Each row of a before or after table is a point. One or more steps were done to the points. Then noise was added and the rows were shuffled. The steps act on columns, c1 being the first. Write out the steps. A step turns or swaps two columns, mirrors them in a line or flattens them onto one, adds a multiple of one to another, or multiplies or shifts one. Angles are multiples of 10 degrees, from the lower column toward the higher: turns from -170 to 170, lines from 10 to 170 but not 90. Use the fewest steps. Two steps may share a column if one is a turn and the other turns, adds or multiplies; they go together, in the order done. Otherwise the lowest column goes first.

Before:
-0.45, 0.30
-0.31, -0.01
-0.01, -0.46
-0.11, -0.24
-0.20, 0.19
0.01, 0.18
-0.32, -0.75
0.62, 0.30
-0.17, 0.18
-0.13, 0.09
After, 10 rows:
-0.75, 0.31
0.13, -0.25
0.42, -0.76
-0.30, -0.01
0.45, -0.45
0.33, 0.30
-0.37, 0.19
-0.40, 0.19
-0.23, 0.10
-0.19, 0.19
Steps: add -1 times c2 to c1

Before, 8 rows:
0.22, 0.40, -0.21, 0.37
0.12, -0.25, -0.35, 0.21
-0.47, -0.15, 0.84, -0.05
-0.22, -0.02, -0.01, -0.04
0.13, -0.12, 0.27, 0.27
0.25, 0.32, 0.22, -0.04
-0.13, 0.23, 0.59, -0.64
0.07, -0.04, -0.23, 0.05
After, 8 rows:
0.07, 0.12, -0.23, -0.02
0.25, -0.59, 0.21, -0.13
0.22, -0.33, -0.21, -0.52
0.13, 0.49, 0.26, -0.18
-0.13, -1.03, 0.60, 0.43
-0.47, 0.20, 0.83, 0.12
0.12, 0.65, -0.35, -0.05
-0.23, 0.00, 0.00, 0.04
Steps: turn c2 and c4 by -150 degrees; multiply c2 by 2

Before:
0.08, -0.49, 0.04, -0.69, -0.02, 0.09, 0.21, 0.02
0.37, -0.30, 0.04, -0.26, 0.30, 0.34, 0.06, -0.42
-0.12, -0.17, 0.23, -0.12, 0.30, 0.23, 0.43, 0.47
-0.17, -0.04, -0.15, 0.52, -0.23, -0.13, 0.24, 0.13
-0.24, -0.02, -0.50, -0.25, 0.46, -0.05, 0.09, 0.20
-0.16, 0.12, 0.19, -0.35, 0.44, -0.57, 0.14, 0.30
0.08, 0.34, -0.25, -0.58, -0.03, 0.27, 0.17, 0.00
-0.04, -0.46, -0.31, 0.15, -0.24, 0.07, 0.13, 0.15
0.07, 0.04, 0.04, -0.21, -0.68, 0.29, 0.15, 0.17
-0.18, 0.47, -0.29, 0.04, 0.13, 0.40, -0.07, 0.55
0.34, -0.20, -0.28, -0.37, -0.13, 0.20, 0.30, -0.03
-0.04, -0.50, 0.33, 0.10, 0.20, 0.18, 0.82, 0.45
-0.15, 0.04, 0.26, 0.23, 0.04, -0.28, 0.16, 0.12
-0.42, 0.11, 0.17, 0.45, -0.58, 0.58, 0.50, 0.12
After:
0.20, -0.20, -0.14, 0.51, -0.16, -0.10, 0.18, 0.31
0.14, 0.56, -0.29, 0.03, -0.17, 0.22, -0.13, 1.36
-0.02, -0.22, 0.05, -0.19, -0.65, 0.26, 0.17, 0.43
0.10, -0.48, -0.31, 0.16, 0.00, 0.25, 0.12, 0.38
-0.01, 0.35, -0.27, -0.59, -0.22, 0.12, 0.22, 0.02
-0.20, -0.21, -0.28, -0.35, -0.06, 0.27, 0.38, -0.05
0.31, -0.23, 0.33, 0.09, 0.40, 0.34, 0.76, 1.13
0.20, 0.15, 0.17, -0.35, 0.39, -0.57, 0.07, 0.76
0.16, -0.06, 0.27, 0.23, 0.05, -0.28, 0.11, 0.32
0.27, 0.22, -0.49, -0.25, 0.41, -0.03, 0.02, 0.48
-0.34, 0.02, 0.00, -0.29, 0.35, 0.43, 0.18, -1.04
0.27, 0.10, 0.23, -0.17, 0.28, 0.26, 0.34, 1.13
0.55, -0.02, 0.16, 0.45, -0.66, 0.53, 0.33, 0.29
-0.01, -0.37, 0.02, -0.70, 0.17, 0.28, 0.22, 0.05
Steps: mirror c1 and c7 in the line at 80 degrees; turn c2 and c6 by -20 degrees; turn c2 and c5 by -30 degrees; multiply c8 by 2.5

Before (10 x 11):
0.34, 0.20, -0.17, 0.26, -0.04, -0.32, 0.09, 0.02, -0.49, -0.29, -0.42
-0.22, -0.47, 0.13, 0.13, 0.24, 0.00, -0.42, -0.18, -0.16, 0.15, -0.24
-0.02, -0.46, 0.20, 0.48, 0.32, 0.42, -0.27, 0.34, 0.19, 0.48, -0.20
0.59, 0.27, 0.41, -0.03, -0.05, 0.11, 0.26, 0.21, -0.11, -0.35, 0.09
-0.07, -0.08, 0.35, 0.13, 0.56, -0.25, 0.29, -0.23, -0.43, 0.21, -0.78
-0.02, -0.05, 0.00, -0.05, 0.22, -0.31, 0.29, 0.35, -0.45, -0.06, -0.48
-0.07, 0.02, -0.33, -0.04, 0.37, 0.17, -0.10, -0.12, 0.17, 0.42, 0.06
-0.07, -0.23, 0.38, 0.21, 0.55, 0.18, 0.02, 0.19, 0.03, -0.42, -0.19
0.45, 0.00, -0.27, -0.14, 0.12, 0.03, -0.15, 0.27, 0.36, 0.09, -0.09
-0.06, -0.08, 0.22, 0.52, -0.25, -0.37, -0.36, 0.28, 0.11, -0.35, -0.05
After:
0.09, -0.33, -0.17, 0.23, -0.11, 0.11, 0.12, 0.30, 0.02, 0.46, -0.18
-0.36, 0.23, -0.25, -0.06, 0.05, 0.21, 0.74, -0.50, 0.33, -1.06, 0.09
-0.28, -0.02, 0.36, 0.12, 0.09, -0.16, 0.29, -0.50, -0.04, 0.31, -0.12
0.17, 0.31, -0.20, 0.25, 0.08, 0.20, 0.76, -0.31, -0.38, -0.19, -0.48
-0.10, 0.43, -0.41, 0.58, -0.07, 0.39, 0.83, 0.26, -0.11, 0.65, -0.76
0.21, -0.11, 0.12, -0.27, -0.53, 0.45, 0.18, -0.22, -0.03, -1.03, -0.02
0.15, -0.34, -0.02, 0.28, -0.53, -0.20, 0.19, -0.28, 0.44, 1.43, -0.20
-0.29, 0.43, -0.24, -0.07, -0.24, 0.09, 0.56, -0.16, -0.53, -0.81, -0.40
0.20, -0.12, -0.19, 0.61, -0.18, 0.14, 0.50, -0.19, 0.40, -1.21, -0.16
0.02, -0.03, 0.20, 0.39, -0.03, -0.41, 0.39, 0.15, -0.06, 1.30, 0.08
Steps: turn c1 and c8 by -150 degrees; add -0.7 times c11 to c2; turn c3 and c6 by 140 degrees; turn c3 and c9 by -60 degrees; turn c4 and c5 by -90 degrees; shift c7 by 0.50; multiply c10 by 3

Before:
0.20, -0.08, 0.02, 0.00, 0.16, 0.11, -0.18, 0.06, -0.11, -0.22, -0.13, 0.08, -0.52, -0.17
-0.10, 0.00, -0.19, -0.45, 0.00, -0.39, 0.43, -0.21, 0.21, -0.16, -0.29, -0.17, -0.48, 0.43
0.22, -0.33, -0.16, 0.35, 0.34, 0.35, 0.23, -0.27, 0.01, -0.07, 0.60, -0.34, -0.26, -0.01
-0.36, 0.25, 0.21, 0.50, 0.22, 0.58, 0.15, 0.53, -0.38, 0.46, 0.43, 0.41, 0.22, 0.66
-0.28, -0.06, -0.34, 0.31, 0.02, 0.41, -0.52, 0.03, -0.48, 0.51, -0.06, -0.02, 0.06, 0.19
-0.36, -0.41, -0.24, -0.36, 0.25, -0.33, 0.25, -0.12, 0.59, 0.10, -0.26, 0.24, -0.40, 0.62
-0.34, -0.22, -0.65, 0.57, 0.12, 0.21, -0.24, -0.17, -0.56, 0.07, -0.18, 0.19, 0.04, -0.29
-0.59, 0.17, 0.19, -0.07, 0.28, 0.03, 0.39, -0.12, 0.49, 0.21, 0.04, -0.09, -0.37, 0.35
After, 8 rows:
-0.06, -0.02, -0.24, -0.72, 0.23, -0.31, 0.25, -0.48, 0.37, 0.11, -0.29, -0.46, -0.44, 0.39
0.14, 0.17, 0.05, 0.00, 0.17, 0.09, -0.20, 0.09, -0.11, -0.20, 0.01, 0.18, -0.51, 0.00
-0.30, 0.58, 0.24, 0.98, 0.19, 0.51, 0.12, 0.63, 0.08, 0.52, 0.40, -0.47, 0.20, 0.59
-0.50, -0.01, -0.31, 0.63, -0.06, 0.43, -0.54, 0.29, -0.33, 0.51, -0.05, -0.14, 0.04, 0.06
-0.69, -0.10, -0.66, 1.08, 0.09, 0.23, -0.19, 0.21, -0.48, 0.11, -0.14, 0.31, 0.05, 0.10
-0.06, 0.03, -0.18, -0.88, -0.03, -0.38, 0.42, -0.29, 0.02, -0.16, -0.29, -0.46, -0.48, -0.06
0.04, 0.17, -0.13, 0.70, 0.36, 0.30, 0.24, -0.28, -0.14, -0.06, 0.59, -0.09, -0.25, -0.33
-0.39, 0.58, 0.21, -0.14, 0.26, 0.07, 0.37, -0.38, 0.33, 0.20, 0.01, -0.39, -0.33, 0.02
Steps: turn c8 and c9 by 40 degrees; add 0.7 times c9 to c1; add 1.5 times c5 to c2; multiply c4 by 2; turn c12 and c14 by 70 degrees
